Each row is a point. Before rounding, the points of a table are all equally far from one centre. They may lie mostly on one side of it. Write the centre, to within rounding.

Points (8 x 2):
[[ 0.37  0.02]
 [ 0.37  0.01]
 [ 0.19 -0.54]
 [-0.35 -0.72]
 [ 0.12 -0.60]
 [-0.12  0.53]
 [ 0.32 -0.35]
 [-0.07  0.52]]
Centre: [-0.26 -0.09]

Points (16 x 11):
[[-0.91  0.42 -0.25 -0.22  0.44  0.17 -0.37 -0.08 -0.20  0.06 -0.03]
 [-0.64  0.03 -0.24 -0.16  0.60  0.07 -0.33 -0.19 -0.07  0.85  0.07]
 [-0.34  0.53  0.20 -0.41  0.56 -0.14 -0.43 -0.33 -0.14  0.37 -0.39]
 [-0.67  0.68 -0.65  0.13  0.42  0.25  0.36 -0.13 -0.12  0.72 -0.13]
 [-0.62  0.48 -0.45 -0.23 -0.10  0.03 -0.20 -0.27 -0.21  0.63  0.06]
 [-0.44  0.33 -0.85 -0.28  0.59  0.40  0.12  0.12  0.34 -0.08 -0.23]
 [-0.23 -0.38 -0.36 -0.18  0.52  0.49  0.24 -0.04  0.31  0.36 -0.22]
 [-0.09 -0.16 -0.21 -0.10  0.47  0.72 -0.08 -0.48 -0.10  0.27 -0.05]
 [-0.75 -0.01 -0.35 -0.07  0.23 -0.18  0.50  0.04  0.28  0.13 -0.43]
 [-0.23  0.51 -0.40  0.27  0.20 -0.27  0.58 -0.40 -0.20 -0.24 -0.41]
 [-0.21 -0.01 -0.08  0.07  0.29  0.28  0.54 -0.62 -0.24  0.67 -0.01]
 [-0.31  0.60 -0.19 -0.66  0.33 -0.04 -0.39 -0.48 -0.06  0.44  0.16]
 [-0.32  0.60 -0.25  0.27  1.11  0.03  0.27  0.24  0.04 -0.06 -0.29]
 [-0.34  0.70 -0.42 -0.27  0.92 -0.19  0.00  0.35 -0.03 -0.04  0.22]
 [ 0.19  0.43 -0.14 -0.48  0.61  0.25 -0.09 -0.04  0.00  0.86  0.11]
 [-0.61  0.89 -0.10 -0.25  0.02 -0.04  0.28 -0.06  0.11 -0.05  0.02]]
Centre: [-0.18  0.32 -0.29 -0.03  0.47 -0.03  0.10 -0.19  0.04  0.23 -0.06]

Points (31 x 24):
[[-0.42  0.48  0.50 -0.05 -0.13 -0.01 -0.35 -0.38  0.86 -0.33 -0.65  0.35
  -0.57  0.25 -0.93  0.33 -0.13  0.06  0.13 -0.68 -0.13 -0.29  0.79  0.26]
 [-0.43 -0.12 -0.38 -0.18 -0.73 -0.16  0.11 -0.35  0.31  0.01 -0.59  0.10
  -0.20  0.43  0.32 -0.33  0.58  0.10  0.30 -0.38  0.42 -0.22  0.04  0.20]
 [-0.41  0.13 -0.32  0.22 -0.30 -0.08  0.24 -0.20  0.47 -0.13  0.30  0.10
  -0.65  0.10 -0.26  0.29 -0.47  0.48 -0.04 -0.56 -0.10 -0.41  0.66  0.38]
 [-0.49  0.08 -0.06  0.26 -0.14 -0.22  0.05 -0.80  0.87  0.28 -0.12  0.29
  -0.66  0.24 -0.71  0.00 -0.25 -0.45  0.07 -0.22 -0.13 -0.19  0.48  0.33]
 [-1.15  0.36  0.13  0.12 -0.04 -0.05 -0.16 -0.38 -0.13  0.59 -0.37  0.36
   0.02  0.64 -0.30 -0.37 -0.19  0.21  0.38 -0.20  0.48  0.07  0.52  0.21]
 [-0.40 -0.08 -0.14  0.02 -0.76 -0.43  0.12 -0.12  0.60 -0.21 -0.32  0.23
  -0.36  0.59 -0.54  0.18  0.18 -0.21 -0.32 -0.43 -0.39 -0.30  0.51 -0.48]
 [-0.35 -0.18 -0.13 -0.13 -0.56 -0.59  0.11 -0.47  0.53 -0.23 -0.49 -0.23
  -0.74 -0.01 -0.72  0.01  0.02 -0.15 -0.03 -0.79  0.18  0.40  0.36  0.04]
 [-0.22 -0.08  0.07 -0.07 -0.11  0.25 -0.09 -0.19 -0.35 -0.07 -0.56  0.50
  -0.25  0.43 -0.55 -0.07 -0.21 -0.17  0.12  0.21  0.39 -0.51  0.06  0.43]
 [-0.19  0.25 -0.20 -0.07 -0.49 -0.36 -0.01  0.07  0.13  0.29 -0.35 -0.22
  -0.68 -0.02 -0.07  0.25  0.17  0.26 -0.27 -0.47 -0.13 -0.08  0.60  0.63]
 [-0.18  0.36  0.35  0.04 -0.31  0.20 -0.22 -0.25  0.49  0.12  0.06 -0.11
  -0.45  0.11  0.14 -0.16  0.59  0.19 -0.50 -0.57 -0.32  0.30  0.10  0.47]
 [-0.62  0.22  0.40 -0.26 -0.80  0.39  0.54 -0.73  0.56 -0.24 -0.40  0.19
  -0.25  0.15 -0.54 -0.32 -0.11  0.02 -0.19 -0.35 -0.25 -0.23  0.71 -0.16]
 [-0.75  0.25 -0.06  0.24 -0.59 -0.25  0.05  0.24 -0.22 -0.37 -0.05  0.29
  -0.46  0.48 -0.50 -0.34  0.45 -0.51 -0.35 -0.61  0.42 -0.44  0.35  0.25]
 [-0.57  0.48  0.51  0.05  0.00 -0.58 -0.22 -0.23  0.13  0.50 -0.18  0.05
  -0.37  0.31 -1.03 -0.12 -0.47 -0.42  0.00 -0.28 -0.31 -0.32  0.20  0.25]
 [-0.26  0.20 -0.08  0.45 -0.28 -0.02  0.07  0.21  0.52  0.29 -0.54 -0.23
  -0.41  0.07 -0.44  0.08 -0.47 -0.23  0.29 -0.69  0.13  0.32  0.77  0.69]
 [-0.60 -0.01  0.20  0.04 -0.38 -0.08  0.36 -0.09  0.73 -0.49 -0.34  0.22
   0.07  0.37  0.30 -0.12 -0.24 -0.69 -0.24 -0.40  0.39 -0.07  0.69 -0.01]
 [-0.79 -0.42 -0.22 -0.03 -0.05 -0.10  0.18  0.01  0.46 -0.48  0.12 -0.22
  -0.20  0.34 -0.53 -0.01 -0.05 -0.10 -0.46 -0.48 -0.03  0.63  0.22  0.06]
 [-0.67  0.47  0.62  0.06 -0.99  0.11  0.46 -0.18  0.31  0.22 -0.10  0.05
   0.00  0.63 -0.84 -0.52 -0.39  0.24  0.47 -0.71  0.03 -0.06  0.37  0.64]
 [-0.40  0.02  0.21 -0.18 -0.56 -0.35  0.07  0.21  0.22 -0.31 -0.24  0.39
   0.04  0.76 -0.46 -0.23 -0.07  0.42 -0.08 -0.88 -0.84 -0.60  0.46  0.35]
 [-0.73  0.55 -0.10  0.34  0.01 -0.65  0.44  0.00 -0.03  0.08 -0.52 -0.40
  -0.16  0.24 -0.66  0.09 -0.07  0.11 -0.27 -0.39  0.15 -0.02  0.08  0.20]
 [-0.55 -0.33 -0.56  0.11 -0.30 -0.21  0.27  0.35  0.87  0.06  0.04  0.45
  -0.02  0.41 -0.54 -0.13 -0.05  0.16 -0.04 -0.54  0.08 -0.43  0.14  0.23]
 [-0.65  0.13  0.10 -0.18 -0.15 -0.01  0.12  0.25 -0.24 -0.20  0.23 -0.26
  -0.35  0.19  0.01  0.21  0.45 -0.43  0.19 -0.64 -0.52 -0.33  0.32 -0.04]
 [-0.69 -0.25 -0.39  0.39 -0.31  0.21 -0.42 -0.03  0.81 -0.36 -0.23  0.21
  -0.23  0.55 -0.32 -0.21  0.66 -0.10 -0.08 -0.67 -0.32 -0.14  0.12 -0.11]
 [-0.02  0.55 -0.08  0.15 -0.47  0.08  0.08  0.19  0.39  0.33  0.20  0.18
   0.05  0.50 -0.74  0.15 -0.27 -0.09 -0.05 -0.23 -0.16 -0.44 -0.18 -0.06]
 [-0.91  0.20 -0.18  0.24  0.18 -0.19  0.28 -0.02 -0.15  0.41  0.07  0.45
  -0.31  0.47 -0.79  0.05 -0.28  0.12  0.23 -0.99  0.04 -0.12  0.29  0.34]
 [-0.91  0.38  0.26  0.21 -0.58 -0.37 -0.09 -0.62  0.13  0.08  0.00  0.30
  -0.56  0.14 -0.48 -0.17 -0.49  0.42  0.57 -0.58 -0.37  0.27  0.51 -0.03]
 [-0.46  0.05  0.11  0.53 -0.80  0.16  0.53 -0.04  0.41  0.13  0.23 -0.19
   0.20  0.45 -0.28 -0.18 -0.03 -0.59 -0.23 -0.37 -0.22 -0.46  0.17  0.01]
 [ 0.18  0.27  0.50  0.39 -0.77 -0.32 -0.15 -0.09 -0.13  0.02 -0.34  0.00
  -0.54  0.51 -0.82  0.00 -0.10  0.39 -0.10 -0.69 -0.22  0.21  0.19  0.10]
 [-0.81  0.02  0.79 -0.39 -0.06  0.34 -0.17 -0.47  0.09 -0.44  0.09  0.49
  -0.47  0.47 -0.08 -0.17  0.07  0.40  0.59 -0.57  0.43  0.03  0.22  0.44]
 [-0.37  0.57  0.19  0.05 -0.57  0.18  0.45  0.14  0.60 -0.24  0.04  0.11
   0.32  0.18 -0.32  0.14 -0.25  0.07 -0.37 -0.75 -0.45 -0.50  0.69  0.32]
 [-0.08 -0.43  0.25 -0.13 -0.18 -0.23  0.47 -0.42  0.67 -0.34  0.14 -0.07
   0.00  0.17 -0.53 -0.39  0.17  0.03  0.67 -0.27 -0.18 -0.44  0.42  0.01]
 [-0.66 -0.19 -0.14 -0.19 -0.05  0.36 -0.66  0.18  0.46  0.21  0.00  0.24
   0.05  0.22  0.00  0.21 -0.11 -0.06  0.05 -0.90  0.04  0.18  0.91  0.39]]
Centre: [-0.56  0.09  0.28  0.02 -0.34 -0.04 -0.11 -0.16  0.30 -0.10 -0.23  0.03
 -0.10  0.35 -0.36 -0.13 -0.04 -0.02  0.12 -0.57  0.03 -0.14  0.26  0.25]

Points (29 x 24):
[[-0.31 -0.33 -0.28 -0.99 -0.26 -0.39 -0.20 -0.59 -0.02 -0.47  0.14  0.27
   0.69  0.19  0.09  0.01  0.04 -0.14 -0.66  0.13 -0.32  0.79 -0.19 -0.05]
 [-0.41 -0.61 -0.19 -0.05  0.12 -0.07 -0.43 -0.03  0.04 -0.31  0.35  0.09
   0.67 -0.06 -0.16  0.42  0.54  0.34 -0.62 -0.61  0.16  0.51 -0.01  0.38]
 [-0.48 -0.61  0.09 -0.22 -0.58 -0.19 -0.38 -0.11  0.00 -0.08  0.37  0.13
   0.95  0.53  0.22  0.56  0.56 -0.11 -0.70  0.18  0.22  0.26 -0.45  0.44]
 [-0.45 -0.04 -0.19 -0.70 -0.44 -0.41  0.12  0.33  0.15  0.30  0.03 -0.10
   0.74 -0.05  0.47  0.11  0.51 -0.15 -0.44  0.03 -0.21  0.30 -0.22  0.99]
 [-0.55 -0.37 -0.16 -0.12 -0.30 -0.27 -0.60 -0.26  0.09  0.34  0.25 -0.07
   1.10  0.07 -0.17  0.50 -0.26  0.00 -0.41 -0.06  0.23  0.61 -0.08  0.52]
 [-0.75 -0.34 -0.10 -0.25  0.56 -0.30 -0.07  0.38 -0.02  0.29  0.50  0.57
   0.59  0.25 -0.07  0.47  0.43 -0.06 -0.41  0.19 -0.11  0.52 -0.30  0.38]
 [-0.52 -0.45 -0.22 -0.14 -0.10 -0.22 -0.42  0.12  0.22 -0.23  0.45  0.34
   0.39  0.34  0.35  0.54  0.34  0.14 -1.00 -0.08 -0.47 -0.06  0.07  0.50]
 [-0.08 -0.37  0.08 -0.51 -0.02 -0.32 -0.33  0.05  0.34 -0.12  0.63  0.01
   0.45 -0.26  0.70  0.04  0.27 -0.08 -0.70  0.09 -0.19  0.01 -0.55  0.80]
 [-0.75 -0.15 -0.33 -0.20 -0.42 -0.62 -0.20 -0.11  0.84  0.36 -0.17  0.46
   0.65  0.16  0.43 -0.03  0.21 -0.15 -0.20  0.13  0.24  0.25 -0.02  0.27]
 [-0.69 -0.47 -0.07 -0.76 -0.28 -0.25 -0.02 -0.15  0.24  0.02 -0.01  0.23
   0.96 -0.43  0.39 -0.25  0.46 -0.19 -0.76  0.26 -0.05  0.47  0.04  0.04]
 [-0.27 -0.66  0.04 -0.50 -0.58 -0.10 -0.30 -0.17  0.48 -0.22  0.30 -0.20
   0.54  0.11  0.34 -0.03  0.68  0.25 -0.47 -0.31 -0.16  0.15  0.00  0.57]
 [-0.12 -0.58 -0.13 -0.03  0.06  0.05 -0.60 -0.08  0.09  0.04  0.40  0.38
   1.00  0.27  0.22  0.67  0.55  0.33 -0.50 -0.01  0.07  0.26  0.13  0.56]
 [-0.48 -0.52  0.05  0.09 -0.31  0.06  0.02  0.37 -0.33  0.03  0.31  0.31
   0.36  0.33  0.06  0.14  0.29  0.09 -0.81 -0.33  0.23  0.22 -0.49  0.49]
 [-0.22 -0.46 -0.34 -0.01 -0.07 -0.30 -0.03  0.51 -0.08 -0.26  0.31  0.34
   1.04 -0.03  0.30  0.10  0.17  0.04 -0.82 -0.36  0.18  0.73 -0.38  0.46]
 [-0.56 -0.86  0.11 -0.42 -0.20 -0.02 -0.75  0.36  0.40 -0.15  0.54  0.37
   0.48  0.26  0.08  0.16  0.39 -0.36 -0.49 -0.25 -0.16  0.13 -0.02  0.38]
 [-0.51 -0.44 -0.12 -0.66 -0.15 -0.34 -0.10  0.10 -0.14  0.40  0.14  0.51
   0.45  0.41 -0.06  0.11  0.77 -0.10 -0.66  0.02 -0.37  0.41 -0.41  0.34]
 [-0.46 -0.60 -0.27 -0.47  0.28 -0.22 -0.80 -0.09  0.01 -0.09  0.25 -0.02
   0.32  0.28 -0.25  0.14  0.41  0.46 -0.33 -0.10 -0.11  0.05 -0.35  0.51]
 [-0.26 -0.30 -0.33 -0.34  0.10  0.21 -0.47 -0.11  0.13 -0.09  0.06 -0.02
   0.81  0.46  0.47 -0.40  0.33  0.24 -0.49  0.58  0.32  0.24  0.21  0.71]
 [-0.11 -0.50 -0.32 -0.25 -0.16 -0.54 -0.29  0.03  0.20  0.33  0.63  0.10
   0.83  0.21  0.16  0.76  0.43 -0.15 -0.74 -0.12 -0.34  0.14 -0.09  0.76]
 [ 0.05 -0.42 -0.42 -0.49 -0.23 -0.01 -0.06  0.07  0.23  0.26 -0.26  0.31
   0.04 -0.22  0.51  0.02  0.16  0.36 -0.63  0.03 -0.22  0.50  0.06  0.41]
 [ 0.05 -0.24  0.21  0.16  0.26 -0.05 -0.19  0.09  0.20  0.57  0.35  0.04
   0.80 -0.30  0.03  0.16  0.26  0.33 -0.47  0.29  0.08  0.37  0.01  0.78]
 [-0.44 -0.18  0.11  0.05 -0.39 -0.30 -0.82  0.16 -0.12 -0.27  0.25  0.34
   0.47  0.24 -0.39  0.31 -0.10  0.17 -0.78  0.16 -0.13  0.11 -0.26  0.61]
 [-0.24 -0.25  0.17 -0.38 -0.09  0.19 -0.18 -0.13 -0.10  0.11 -0.04  0.21
   0.64  0.31  0.34  0.14 -0.13  0.17 -0.90  0.10 -0.07  0.43 -0.53  0.81]
 [-0.15 -1.01  0.49 -0.26 -0.05  0.04 -0.12  0.15  0.17  0.03 -0.34 -0.12
   0.38 -0.21  0.35  0.07  0.01 -0.10 -0.17 -0.17 -0.19  0.41 -0.49  0.47]
 [-0.49 -0.79 -0.09 -0.61 -0.08 -0.29 -0.42  0.13 -0.14  0.21  0.81  0.23
   0.63  0.15  0.08  0.23 -0.10  0.22 -0.37  0.27 -0.06  0.20  0.23  0.67]
 [-0.16 -0.72 -0.08 -0.54 -0.31  0.01 -0.59  0.07  0.18 -0.17  0.13  0.23
   0.49  0.04  0.11  0.18  0.47  0.23 -0.48  0.42  0.32 -0.07  0.05  1.02]
 [-0.17 -0.67  0.36 -0.03 -0.23 -0.33 -0.55  0.14 -0.52 -0.33  0.09  0.14
   0.95 -0.08  0.31  0.43  0.15  0.03 -0.31 -0.10 -0.38  0.55  0.48  0.34]
 [-0.54 -0.83 -0.67 -0.24  0.18 -0.28 -0.26 -0.30 -0.08  0.32 -0.01  0.27
   0.35  0.12  0.42  0.26  0.37  0.14 -0.32  0.29  0.31  0.13 -0.12  0.72]
 [-0.63 -0.52  0.21 -0.33 -0.29 -0.21 -0.51  0.66  0.61  0.05 -0.20  0.43
   0.40  0.21  0.05  0.23  0.20 -0.06 -0.45 -0.02  0.25  0.31 -0.21  0.46]]
Centre: [-0.09 -0.22 -0.14 -0.19 -0.02 -0.26 -0.05  0.01  0.04 -0.20  0.09  0.05
  0.54  0.10  0.04  0.13  0.14 -0.34 -0.22  0.14  0.00  0.12  0.02  0.21]

Points (29 x 24):
[[ 0.44 -0.10 -0.55  0.13 -0.63  0.11 -0.67 -0.49  0.17  0.30 -0.25  0.19
   0.12  0.54  0.26 -0.15 -0.64 -0.21  0.43 -0.12  0.18  0.47  0.40  0.12]
 [ 1.01 -0.10 -0.51 -0.43 -0.89  0.18 -0.77 -0.44  0.21 -0.01  0.14  0.13
  -0.24 -0.03 -0.26  0.12 -0.52 -0.24  0.05 -0.09  0.56 -0.14  0.35 -0.32]
 [ 0.16 -0.06 -0.19 -0.30 -0.65  0.60 -0.46 -0.88 -0.04  0.09 -0.23 -0.24
  -0.31  0.45 -0.19  0.04 -0.62 -0.24  0.56 -0.30  0.53  0.38  0.70  0.11]
 [ 0.06 -0.20 -0.66 -0.05 -0.79  0.27 -0.88 -0.42 -0.26 -0.13 -0.37 -0.11
  -0.39  0.27 -0.24 -0.05 -0.35 -0.45  0.64  0.17 -0.12  0.27  0.73  0.06]
 [ 0.71 -0.02 -0.24 -0.06 -0.93  0.27 -0.49 -0.84 -0.16  0.15 -0.21  0.05
  -0.32 -0.07 -0.02 -0.03 -0.24 -0.09  0.24 -0.12  0.44  0.44 -0.25 -0.02]
 [ 0.74  0.05 -0.08 -0.05 -0.33  0.00 -0.61 -0.13  0.22 -0.29 -0.02 -0.24
  -0.29  0.41 -0.01 -0.10 -0.64 -0.17  0.53  0.15  0.32  0.26  0.27  0.36]
 [ 0.94  0.03 -0.25 -0.33 -0.82  0.28 -0.40 -0.69  0.07  0.03 -0.06  0.10
  -0.02 -0.09 -0.03  0.23 -0.14 -0.59  0.18 -0.24 -0.15  0.36  0.55  0.33]
 [ 0.74  0.43 -0.42 -0.39 -0.34  0.54 -0.69 -0.51 -0.01  0.26 -0.41 -0.02
   0.03  0.25  0.02  0.13 -0.06 -0.53  0.07 -0.07  0.13  0.25  0.54  0.28]
 [ 0.25 -0.02 -0.34 -0.33 -0.63  0.31 -1.20 -0.55  0.08 -0.07 -0.22  0.10
  -0.08  0.03  0.09  0.02 -0.85 -0.18  0.18 -0.20  0.46  0.04  0.22  0.03]
 [ 0.81 -0.21 -0.64 -0.38 -0.43  0.43 -0.25 -0.45 -0.02  0.13 -0.30  0.26
  -0.40  0.15 -0.18  0.08 -0.56 -0.43  0.61  0.35 -0.05  0.34  0.52  0.23]
 [ 0.80 -0.25 -0.67 -0.20 -0.69  0.53 -0.75 -0.33  0.24 -0.06 -0.26  0.03
  -0.11 -0.04 -0.05 -0.22 -0.36 -0.20  0.60  0.10  0.48  0.44  0.19  0.00]
 [ 0.59  0.04 -0.41 -0.29 -0.61  0.27 -0.69 -0.42 -0.09  0.44 -0.37  0.21
  -0.25  0.49 -0.28 -0.12 -0.12 -0.35  0.30 -0.37  0.21  0.60  0.18  0.01]
 [ 0.73 -0.21 -0.37 -0.58 -0.59  0.23 -0.52 -0.31 -0.28  0.14 -0.25  0.18
  -0.04  0.21 -0.54  0.05 -0.52 -0.67 -0.19  0.03 -0.08  0.16  0.14  0.26]
 [ 0.57  0.11 -0.30  0.08 -0.58  0.47 -0.65 -0.46  0.13  0.08 -0.17  0.31
  -0.34  0.33  0.02 -0.23 -0.26 -0.21  0.46 -0.16  0.56  0.65  0.44 -0.08]
 [ 0.79 -0.10 -0.33 -0.24 -0.26  0.39 -0.37 -0.26 -0.28 -0.05 -0.02  0.34
   0.22  0.55 -0.23  0.29 -0.32 -0.74  0.32  0.23  0.19  0.05  0.43  0.39]
 [ 0.95 -0.02 -0.46 -0.34 -0.23 -0.14 -0.75 -0.54  0.29 -0.20 -0.14 -0.09
  -0.17  0.07 -0.31  0.06 -0.33 -0.54  0.33 -0.16  0.11  0.27  0.17  0.18]
 [ 0.73  0.08 -0.26 -0.47 -0.46  0.10 -0.60 -0.36  0.41  0.25 -0.27  0.37
  -0.21 -0.22  0.00  0.00 -0.35 -0.42  0.23  0.28  0.33 -0.05  0.46  0.49]
 [ 0.52 -0.32 -0.03 -0.28 -0.45  0.04 -0.31 -0.36  0.30  0.24 -0.24 -0.08
  -0.22  0.23  0.05 -0.02 -0.56 -0.51  0.38 -0.33  0.13  0.44  0.25  0.46]
 [ 0.95  0.16 -0.27 -0.37 -0.33  0.43 -0.58 -0.51 -0.10  0.08 -0.27  0.06
  -0.13 -0.21 -0.11  0.17 -0.53 -0.28  0.48  0.17  0.42  0.34  0.24  0.39]
 [ 0.91  0.10 -0.51 -0.20 -0.70  0.25 -0.78 -0.50  0.14  0.04 -0.25  0.10
  -0.06  0.28  0.05  0.06 -0.49 -0.40  0.38  0.33  0.09  0.54  0.14  0.18]
 [ 0.73 -0.34 -0.56 -0.49  0.02  0.31 -0.63 -0.21  0.09  0.01 -0.24  0.19
  -0.10  0.12 -0.16 -0.17 -0.53 -0.07  0.19 -0.19  0.21 -0.02  0.18  0.50]
 [ 0.42  0.17 -0.19 -0.11 -0.45  0.28 -0.72 -0.43  0.12  0.61  0.16  0.08
   0.23  0.29  0.32 -0.38 -0.49 -0.14  0.37 -0.21  0.21  0.25  0.33  0.21]
 [ 0.93  0.20 -0.35 -0.15 -0.26  0.40 -0.87 -0.90 -0.07  0.00  0.18  0.42
  -0.04  0.23 -0.35  0.16 -0.36 -0.33 -0.01 -0.11  0.16  0.23  0.27  0.16]
 [ 0.72  0.05 -0.50 -0.26 -0.53  0.18 -0.72 -0.36 -0.06  0.15  0.02  0.70
  -0.27  0.11 -0.29  0.11 -0.73 -0.22  0.33 -0.45  0.27  0.02  0.57  0.27]
 [ 0.41 -0.30 -0.59 -0.27 -0.11 -0.12 -0.71 -0.49  0.39  0.22 -0.02  0.03
  -0.12 -0.09 -0.24  0.19 -0.22 -0.39  0.89 -0.29  0.21  0.35  0.13  0.41]
 [ 0.89 -0.17 -0.42 -0.52 -0.44  0.25 -0.79 -0.47 -0.20  0.05 -0.07  0.03
  -0.17 -0.22 -0.05 -0.10 -0.52 -0.14  0.67 -0.02  0.22  0.18  0.24  0.12]
 [ 0.54 -0.31 -0.50 -0.43 -0.61  0.05 -0.45 -0.39  0.49  0.24 -0.16 -0.03
  -0.23  0.67 -0.03  0.13 -0.51 -0.45  0.50 -0.32  0.36  0.48  0.31  0.14]
 [ 0.33 -0.36 -0.58  0.07 -0.12  0.52 -0.77 -0.81 -0.02 -0.05 -0.14  0.01
   0.03  0.25  0.08 -0.05 -0.43 -0.23  0.46 -0.15  0.11  0.58  0.51  0.23]
 [ 0.65 -0.04 -0.68 -0.17 -0.26  0.45 -0.79 -0.31  0.16  0.31 -0.15  0.16
  -0.07  0.52 -0.09 -0.07 -0.72 -0.54  0.25  0.21  0.27  0.42  0.42  0.16]]
Centre: [ 0.08  0.06 -0.52 -0.17 -0.55  0.28 -0.30 -0.35  0.09  0.04  0.22 -0.03
 -0.10  0.09 -0.30  0.24 -0.23 -0.10  0.18  0.05  0.17  0.07  0.26  0.08]
